Every row gives one point. The ring and each string are closed loops that go straight from each point to the next, and from the last back to the first. Before rounding, they use only three directions, however many columns there are. Count how often each string passes through the ring. Passing back the other way cancels.
In the rows, zero is written as 128.

Ring, 10 rows:
[[179 116 121]
 [189 132 132]
 [174 150 139]
 [148 153 135]
 [106 143 119]
 [ 81 130 107]
 [ 64 107  97]
 [ 76  93  96]
 [106  90 101]
 [146  99 109]]
String:
[[124 129 123]
 [ 97 141 142]
 [ 63 141 129]
 [ 76 128  81]
 [ 89 118  84]
 [ 89 114 124]
 [ 65 101 122]
 [ 53  81  96]
 [ 98  85  63]
 [124 101  83]
 [140  79  77]
 [159  86 111]
 [151 107 148]
 [207 115 116]
 [194 127 107]
 [170 131 116]
 [151 135 159]
 [188 161 167]
 [182 167 135]
 [149 144 105]]
Times through: 3
String (21 x 3):
[[177 105 135]
 [161 114 142]
 [189 113 137]
 [213 113 102]
 [180 114  95]
 [146 116 109]
 [128 114 131]
 [121  96 142]
 [114  71  98]
 [107  78  69]
 [112  98  75]
 [120 116 110]
 [ 90 104 125]
 [ 64  89 117]
 [ 66  80  82]
 [ 69  70  66]
 [ 80  75 101]
 [102  89 122]
 [116  98 134]
 [146  89 122]
 [181  96 103]]
Times through: 2

Ring (7 x 9):
[[136 103 155 163 168 121 149  97  77]
 [147 119 204 109 163 116 132 127  98]
 [134 147 193  81 132 141 117 150 125]
 [103 170 144  86  97 174 115 152 146]
 [ 82 164 112 114  92 180 132 131 143]
 [ 82 135  96 160 117 164 154  98 114]
 [118 108 122 179 155 136 154  88  81]]
String:
[[128 153 139 115 119 163 114 142 117]
 [119 149 154 107 122 155 123 138 123]
 [120 154 128 121 114 168 117 138 119]
 [100 138 174 100 129 140 143 124 129]
 [ 80 157 172  75 106 155 140 136 154]
 [ 93 142 161 104 121 148 144 122 132]
 [103 156 120 121 106 172 125 133 128]
 [ 96 175  89 122  84 196 113 143 138]
 [103 152 125 122 111 167 129 129 126]
 [ 92 140 160 106 122 147 146 121 131]
 [ 78 177 137  78  83 181 125 148 162]
 [ 98 200 108  77  63 209  93 174 163]
 [100 175 172  58  94 169 114 162 160]
 [119 184 184  42  93 171  96 181 160]
 [142 180 157  72 100 177  85 180 138]
 [138 158 156  98 119 162 104 155 122]
 [149 160 153 101 120 164  97 160 117]
 [150 143 215  72 143 131 111 157 120]
 [137 127 249  62 158 108 132 142 123]
 [154 145 236  55 145 125 108 164 125]
 [144 157 171  89 123 156 102 160 122]]
Times through: 1
String:
[[ 51 150  92 139  94 176 160 101 141]
 [ 68 170  77 131  79 196 134 125 144]
 [101 175  72 135  83 202 110 142 131]
 [105 156 116 125 107 173 124 132 125]
 [ 92 148 147 107 114 157 139 126 134]
 [ 75 155 155  89 103 160 144 128 151]
 [ 62 171 135  84  83 178 139 135 165]
 [ 75 191  68 114  60 215 113 148 156]
 [ 76 177  71 128  74 204 123 134 145]
 [ 48 154 100 127  90 177 159 106 148]
 [ 59 138 108 142 109 162 165  95 131]
 [ 67 138  70 173 107 175 160  90 117]
 [ 96 143  55 185 109 183 138 103 102]
 [115 144  87 163 117 174 126 118 102]
 [103 124 135 147 138 143 151 102 105]
 [ 95 112 138 157 147 133 166  87 100]
 [ 88 105 112 184 148 137 174  72  91]
 [ 83 111  73 206 136 154 170  69  87]
 [ 68 107 113 177 141 138 185  66 103]
 [ 89 123 146 136 136 138 160  98 114]
 [ 73 122 151 131 133 136 171  92 123]]
Times through: 2

Ring:
[[137 113 133 110 125 136 101 161  93 179 115 120 192 159]
 [159  90  98 127 123 150 111 155  90 182 130 141 171 154]
 [157  94  65 145 109 165 126 117  86 139 129 159 106 134]
 [117 123  86 144 107 153 125  99 103  75 104 139  69 124]
 [ 92 131 117 137 122 133 116 117 123  50  88 115  84 130]
 [ 74 138 164 118 139 109  99 153 138  61  76  85 138 147]
 [ 88 143 174 103 133 112  93 161 119 117  84  87 179 156]]
String (19 x 14):
[[140 124  81 132  96 164 124  98  77 134 117 152  99 130]
 [128 124  95 132 106 153 119 111  92 117 110 139 105 133]
 [122 149  74 135  79 171 131  62  73  96 105 155  51 114]
 [102 167  72 140  71 172 137  36  77  49  92 153   7 101]
 [ 96 111 105 151 133 132 119 126 137  31  92 117  73 129]
 [102 101 119 144 144 123 111 153 141  57  96 109 111 141]
 [113 112 120 131 131 132 110 145 119  99 102 117 130 144]
 [103 142 112 129 107 144 117 104 102  81  94 125  90 129]
 [ 98 173  92 129  75 164 130  49  77  67  89 143  36 109]
 [115 141  64 148  86 169 136  59  88  58 102 155  23 108]
 [141  90  55 161 115 162 132 108 107  80 121 156  62 124]
 [144  67  83 154 144 141 118 161 126 106 124 136 125 145]
 [138 102  95 136 121 148 116 135 101 128 117 137 127 141]
 [150 128  79 126  88 171 124  94  64 161 123 158 111 131]
 [168 112  68 128  90 176 124 104  58 187 134 167 125 136]
 [184  70  65 140 119 165 120 148  80 196 146 163 156 149]
 [173  56  77 145 139 150 115 172 105 171 141 148 165 155]
 [192  64  48 147 115 173 125 139  77 193 152 173 140 145]
 [169 119  51 134  78 186 132  79  50 174 135 178  93 125]]
Times through: 2

Ring, 9 rows:
[[137  81 100 132 125 157  98 144 125 162 107 125 122 123]
 [134  96 130 143 133 146 107 113 143 156 116 116 126 123]
 [126 124 153 149 143 131 129 102 158 140 130 108 141 122]
 [118 149 158 148 149 121 151 112 163 124 140 105 158 119]
 [114 160 151 143 149 119 162 131 157 116 144 107 166 119]
 [113 161 128 131 136 129 163 177 134 111 144 118 167 123]
 [116 149 112 124 127 140 153 197 119 117 139 125 160 125]
 [128 109  89 121 118 156 122 195 108 141 120 131 138 125]
 [133  92  87 124 120 159 108 177 112 153 112 130 129 124]]
String:
[[123 128 109 122 113 154 132 202 106 129 132 132 141 132]
 [120 131  85 109 102 162 136 249  84 123 133 142 144 134]
 [123 119  80 120 130 147 137 196 116 134 121 128 153 118]
 [113 155 101 117 121 143 159 226 107 110 142 131 163 127]
 [106 182 131 121 118 137 173 226 109  94 158 129 169 134]
 [117 151 136 132 126 138 149 175 127 117 143 122 153 129]
 [113 165 148 133 126 134 159 178 128 109 151 120 158 131]
 [105 192 169 141 144 114 183 154 152  94 162 109 178 126]
 [111 170 161 149 160 108 173 111 173 111 148 100 175 115]
 [120 139 141 146 156 119 150 108 167 130 132 104 161 113]
 [121 136 141 148 159 118 148  99 171 133 130 102 160 111]
 [115 161 168 153 160 110 163  95 177 118 145  98 168 115]
 [110 178 180 148 145 116 170 127 159 105 157 106 167 126]
 [111 172 168 149 155 111 171 114 169 110 150 102 172 118]
 [119 143 134 144 157 119 154 116 165 127 133 105 165 111]
 [115 155 135 141 155 117 164 132 160 118 139 107 171 113]
 [107 181 143 132 138 122 178 179 138  99 155 116 176 124]
 [109 173 135 126 125 134 168 201 121 102 153 124 166 130]
 [114 152  99 121 133 136 161 204 121 114 138 124 168 120]
 [122 125  96 125 133 142 139 179 125 132 125 123 153 119]
 [125 122 115 132 132 142 132 159 131 136 126 120 146 122]
 [120 137 109 117 104 158 136 227  93 121 138 137 142 137]
 [129 100  69 114 113 163 117 214  97 144 114 137 136 125]
 [134  86  64 120 127 158 111 183 114 155 105 130 136 116]
 [128 109 101 130 133 145 125 157 131 144 119 121 143 119]]
Times through: 2

Ring (6 x 14):
[[ 75 104 141 153 105 120 117 117 115 169 121 148 144 125]
 [125 144 138 130 123 139 140 115 114 114 123 117 106 138]
 [172 182 124 110 147 143 163 118 113  57 128  83  69 142]
 [169 168 109 128 167 138 161 117 118  77 134  92  77 128]
 [ 97 104 112 169 147 115 127 118 122 166 133 143 136 106]
 [ 59  86 129 167 110 102 110 122 117 189 124 158 158 109]]
String (30 x 14):
[[134 132 116 154 162 141 143 111 123 133 134 126 110 120]
 [128 136 119 144 145 128 141 117 118 121 130 119 108 123]
 [132 129 112 158 164 136 142 112 123 136 135 127 112 117]
 [131 114 103 177 185 142 140 107 129 160 140 141 121 107]
 [117 120 117 160 153 132 135 113 122 148 132 134 122 116]
 [111 127 118 147 135 114 134 122 116 131 129 123 118 117]
 [ 89 109 113 158 130  98 125 126 116 153 129 134 134 107]
 [ 59  77 111 182 130  93 110 124 121 199 130 161 162  95]
 [ 41  64 117 188 120  90 101 123 121 219 128 173 175  93]
 [ 40  82 126 161  90  76 103 132 111 186 121 153 164 104]
 [ 29  64 130 179  97  88  96 125 116 218 123 174 179 101]
 [ 65  75 127 186 134 124 110 111 125 214 129 174 164 107]
 [ 93 104 126 165 136 128 124 113 121 172 129 149 139 116]
 [ 99 117 128 151 127 122 128 117 117 149 126 135 128 121]
 [ 96 125 132 137 109 111 128 124 112 132 123 125 124 125]
 [ 67 107 144 142  87 106 114 124 110 158 117 141 143 127]
 [ 61  95 150 155  92 122 110 115 115 183 118 157 154 128]
 [ 79 106 149 151 103 133 117 112 116 170 120 150 143 132]
 [102 139 145 121  94 120 131 123 108 114 118 116 115 139]
 [116 143 134 126 114 121 137 122 111 109 123 112 108 134]
 [121 149 132 121 114 119 140 124 110  98 123 105 102 134]
 [141 167 138 108 115 131 149 122 109  75 121  93  87 145]
 [174 191 139  98 132 153 164 116 110  48 124  79  64 155]
 [174 179 129 115 152 157 162 111 116  68 129  90  72 146]
 [157 157 123 135 159 152 154 110 120 100 131 108  89 134]
 [143 157 124 125 138 132 149 119 114  92 128 102  92 133]
 [163 183 123 102 133 126 161 126 109  48 126  76  69 141]
 [200 212 115  87 151 134 178 126 108   7 129  51  41 146]
 [215 208 104 103 182 148 183 119 116  19 136  58  40 139]
 [174 160 106 141 184 150 161 111 123  93 138 102  82 125]]
Times through: 3

Ring:
[[130 123 130  54 144  95  83 199 116 164 144 164 156 108]
 [154 152 158  76 197  75  98 181 102 140 133 126 150  92]
 [178 148 201 138 175  98 134 132 116 106 126  97 133  63]
 [162 121 206 173 117 148 149 106 139 100 130  95 129  74]
 [130 105 186 168  90 180 141 110 149 113 138 102 136 107]
 [ 90  89 140 122  70 192 111 146 152 148 150 136 152 149]
 [101  93 123  77  82 151  90 182 140 167 152 169 157 134]]
String, 20 rows:
[[130 109 170 136 102 157 125 135 141 128 140 121 142 107]
 [131  86 181 163  50 187 140 115 161 122 142 128 134  98]
 [137  94 171 136  69 159 127 136 150 132 141 142 138  92]
 [123 110 156 115 108 149 113 151 137 139 142 131 147 116]
 [106 107 142 104 108 157 104 160 137 148 146 135 153 135]
 [130 106 153 104 101 137 109 161 136 145 143 147 146 104]
 [132  88 135  72  65 123  94 186 142 167 149 193 148  91]
 [125 117 147  94 126 129 103 168 128 147 142 140 151 114]
 [118 122 141  86 139 127  97 174 124 151 143 137 154 125]
 [152 109 158  92 103 109 107 170 132 147 140 164 143  76]
 [142 101 124  38  96  85  79 213 127 178 148 207 153  83]
 [112 100 108  35 101 109  71 215 127 184 152 196 161 120]
 [ 97 118 127  81 137 144  91 177 125 158 147 134 160 150]
 [125 104 149 100  98 140 107 163 137 148 144 150 148 109]
 [125 110 154 110 108 143 111 156 136 142 142 137 147 112]
 [ 75 102 131 113 102 192 103 152 143 150 150 120 159 173]
 [ 60  87 139 148  68 236 118 125 159 140 152 105 156 187]
 [108  84 174 173  49 214 140 107 164 121 144 113 139 127]
 [ 93  92 178 192  65 235 147  91 164 111 143  83 141 150]
 [ 98 115 161 146 121 189 124 126 140 126 142  91 149 151]]
Times through: 1
String:
[[139 114 150  86 118 113 102 174 128 150 142 156 148  94]
 [150 116 152  79 120  98 100 180 125 151 140 164 146  80]
 [141 123 154  89 136 109 103 172 123 145 139 144 148  96]
 [125 143 137  65 187  97  87 189 106 153 140 130 158 124]
 [126 165 132  47 235  72  78 202  89 154 137 118 163 130]
 [168 161 161  66 215  51  96 189  93 139 130 129 149  76]
 [188 147 183  95 176  60 115 167 107 127 128 134 137  46]
 [153 132 171 109 150 108 115 155 121 130 134 124 143  86]
 [140 149 167 108 191 109 112 155 110 127 133  99 148 109]
 [164 170 191 125 227  90 124 141  99 107 124  73 142  89]
 [212 160 231 161 190  78 152 114 111  85 117  81 122  25]
 [210 151 237 179 169  97 161 101 120  79 117  78 119  26]
 [160 146 205 164 172 132 144 111 122  96 126  71 134  86]
 [133 133 177 139 153 144 127 131 126 118 134  92 143 113]
 [129 130 180 150 147 156 131 123 130 114 134  86 142 118]
 [143 118 205 189 111 178 154  93 145  96 132  78 131  97]
 [160  95 218 207  55 186 167  81 163  92 132 101 121  66]
 [147  96 193 169  66 171 145 110 155 113 137 120 130  82]
 [127 111 166 131 107 156 122 139 139 130 140 121 143 112]
 [ 96 113 150 127 120 179 114 141 138 136 144 106 153 152]
 [ 59  90 135 139  77 230 114 132 156 144 152 107 158 190]
 [ 77  76 137 131  44 216 114 139 162 149 153 137 152 161]
 [126  82 157 122  47 165 119 147 155 144 146 161 141  99]
 [130  97 156 112  81 147 114 154 144 144 144 152 144 101]
 [121  89 144 101  65 152 106 164 147 154 148 166 147 108]
 [100  72 116  70  38 157  88 188 152 178 156 198 155 125]
 [ 87  85 100  48  72 147  73 205 140 187 157 193 164 147]
 [ 91 113 114  61 129 138  80 193 125 170 150 153 164 154]
 [121 117 141  84 128 126  97 175 126 152 144 145 153 119]]
Times through: 2

Ring (9 x 14):
[[151 173 171 196 139 135 169 115  94 142 116 115 105  89]
 [147 172 171 203 134 127 183 146  90 154 133  96  82  97]
 [135 169 153 179 126 130 185 194 109 151 156  87  78 113]
 [126 164 131 139 125 146 167 207 137 131 161 103 106 121]
 [122 157 122 113 133 161 151 197 156 117 153 120 129 123]
 [121 144 124  93 153 179 132 161 172 104 132 145 152 119]
 [128 141 139 102 168 184 124 111 165 102 106 162 163 106]
 [139 151 151 128 164 174 128  87 145 107  96 161 160  94]
 [148 165 161 160 153 157 142  85 120 119  97 147 144  87]]
String (32 x 14):
[[156 185 181 231 125 113 193 138  68 162 131  87  71  88]
 [148 170 184 225 137 118 199 153  76 170 137  81  54  98]
 [140 159 175 198 145 131 189 159  97 161 138  90  66 106]
 [139 161 169 193 140 131 188 170 100 159 144  88  68 108]
 [138 164 176 219 130 113 214 207  83 180 165  58  28 115]
 [136 174 154 191 117 121 196 210  99 159 166  74  64 114]
 [136 176 139 161 118 135 172 190 118 135 154 100 105 110]
 [134 164 144 150 135 148 162 166 128 130 140 115 114 109]
 [130 155 148 150 143 150 166 172 131 136 142 110 102 114]
 [122 154 136 139 133 147 173 216 140 138 165  96  92 127]
 [119 167 108 111 112 150 160 240 156 119 177 103 121 130]
 [123 169 109 106 117 157 148 210 158 109 161 120 142 122]
 [128 161 129 122 135 159 148 173 148 116 142 127 135 114]
 [127 150 140 128 149 162 151 161 147 123 135 127 124 115]
 [119 137 132 102 158 176 142 170 168 115 137 135 132 123]
 [111 128 118  66 166 194 124 169 194  98 134 153 157 129]
 [116 134 117  67 164 194 117 151 191  92 125 162 171 122]
 [113 119 127  62 184 205 113 130 198  93 112 171 170 122]
 [122 129 141  95 178 189 126 121 173 106 110 159 152 114]
 [128 136 150 119 172 178 138 121 156 117 112 147 137 110]
 [127 126 148  95 189 196 116  85 173 100  91 175 167 106]
 [133 139 144  99 178 193 110  71 167  92  85 182 184  97]
 [140 161 139 118 154 175 120  88 149  96  97 168 180  92]
 [137 161 146 142 145 158 147 131 134 119 121 135 136 101]
 [143 166 146 141 146 161 136 103 132 110 106 150 156  92]
 [151 175 151 151 144 159 130  74 123 105  92 160 170  81]
 [155 173 166 171 151 154 138  60 110 116  85 154 154  76]
 [154 182 156 172 135 146 145  88 107 117 101 143 150  80]
 [159 183 171 196 138 137 156  79  91 130  98 133 131  76]
 [159 175 187 217 146 130 172  85  79 148 101 117 100  79]
 [157 174 191 227 144 124 183 101  73 158 110 105  82  83]
 [157 185 179 223 128 119 184 121  73 154 122  99  87  84]]
Times through: 2

Ring (6 x 14):
[[157 122 137 159 122 119 112 136 116 126  97 113 116  98]
 [113 133 113 206  94 117  99 126 139 100 104 123 104 126]
 [117 117 123 157 131 150 131 121 137 115 124 118 120 148]
 [135 120 164  95 165 161 158 118 115 128 130 115 152 119]
 [163 120 180  80 171 149 155 126  99 140 117 112 157  87]
 [181 113 170  91 164 140 143 135  96 147 107 107 144  84]]
String:
[[128 148 148 178 103 104 104 127 119 103  96 125 126  78]
 [136 130 144 153 125 127 121 127 120 116 107 119 127 103]
 [161 110 141 130 144 140 130 134 115 136 109 109 124 114]
 [170 105 126 153 130 129 115 141 118 138  99 107 108 115]
 [129 134 111 218  84 101  85 134 134 103  91 121  95 109]
 [109 142  98 249  65  93  73 131 145  88  90 127  86 116]
 [ 84 160 120 235  69  97  85 118 144  74 100 135 108 105]
 [105 144 128 196  97 116 104 121 136  94 107 127 116 113]
 [138 117 130 153 130 138 124 128 126 122 113 115 119 127]
 [137 110 118 159 129 143 123 129 132 124 115 113 111 142]
 [131 105 109 164 129 150 124 128 138 123 119 112 106 158]
 [101 119 104 189 112 145 118 119 149 104 123 121 106 163]
 [ 79 146 121 200  97 128 112 112 147  83 120 132 119 135]
 [112 132 136 160 123 137 125 119 131 106 118 123 128 124]
 [138 112 139 127 148 154 141 124 124 128 123 113 130 134]
 [169  78 138  73 191 190 170 129 117 160 137  98 134 163]
 [162  85 146  70 191 189 173 126 116 155 138 101 141 156]
 [136 107 157  82 178 178 169 117 118 136 139 111 151 141]
 [109 135 167 107 156 159 157 109 121 112 135 124 159 118]
 [ 98 153 160 153 121 129 129 111 125  94 119 131 147  98]
 [148 116 153 113 154 149 143 126 114 132 119 113 138 114]
 [182  93 167  57 193 173 169 131 100 160 126 101 151 119]
 [171 111 189  48 194 167 173 125  94 151 127 107 168  95]
 [173 116 194  49 191 160 170 126  90 150 123 109 170  83]
 [157 133 193  78 168 142 154 123  94 133 115 116 167  69]
 [135 143 173 125 138 127 133 121 108 115 110 122 151  77]
 [143 128 157 128 141 134 133 126 113 123 111 117 138  97]
 [207  86 164  61 190 162 159 142  92 171 113  95 141 105]
 [230  81 172  47 197 158 159 149  82 183 106  91 142  90]
 [217  89 164  72 180 148 147 147  89 172 102  95 135  90]
 [214  98 160  97 162 131 131 149  90 163  93  98 128  78]]
Times through: 5
String (29 x 14):
[[ 84 136 114 194 104 138 117 113 149  90 124 128 115 150]
 [101 145 140 174 111 126 118 116 132  95 115 128 129 113]
 [143 110 140 123 151 154 142 126 122 131 122 112 130 132]
 [151  96 141  97 172 174 158 125 120 143 132 106 135 148]
 [128 126 147 136 139 143 135 121 122 118 119 119 135 117]
 [103 144 153 149 126 135 132 113 127 100 121 127 142 109]
 [117 137 155 137 135 139 135 117 122 109 120 123 142 108]
 [160 106 153  99 165 158 150 129 111 142 121 108 139 120]
 [171 100 169  63 188 171 168 128 102 153 128 104 153 116]
 [174  99 161  78 179 164 159 131 104 152 122 104 144 116]
 [194  91 175  44 201 173 173 134  93 167 124  98 155 110]
 [174 104 163  84 174 157 154 132 103 150 118 105 144 108]
 [136 136 163 129 138 131 133 123 112 117 112 120 144  90]
 [131 136 156 141 130 128 127 123 117 114 110 121 138  95]
 [164 114 158 109 155 143 140 131 107 139 112 110 138 101]
 [135 135 155 144 128 125 124 125 116 115 107 120 135  92]
 [148 139 161 145 125 114 118 130 108 118  98 119 135  73]
 [207 100 157 104 158 130 130 148  93 159  94 100 127  82]
 [209  89 145 104 162 140 133 149  99 164  99  96 120 102]
 [159 111 143 128 145 140 131 133 115 135 110 110 126 113]
 [141 125 140 154 126 128 120 129 120 120 106 117 123 107]
 [163 107 128 150 132 133 119 138 119 135 103 108 112 118]
 [148 115 112 188 107 119 101 137 130 121  97 113  98 123]
 [ 95 151 108 242  67  96  79 124 145  81  95 131  97 113]
 [ 81 160 120 234  70  99  87 117 145  74 101 136 109 108]
 [115 137 134 175 112 124 114 122 130 103 110 124 122 113]
 [112 137 133 177 110 125 114 121 132 101 111 124 122 116]
 [ 82 148 116 217  86 117 100 115 148  81 112 132 111 129]
 [113 110 103 176 122 151 123 123 146 114 124 116 105 168]]
Times through: 0
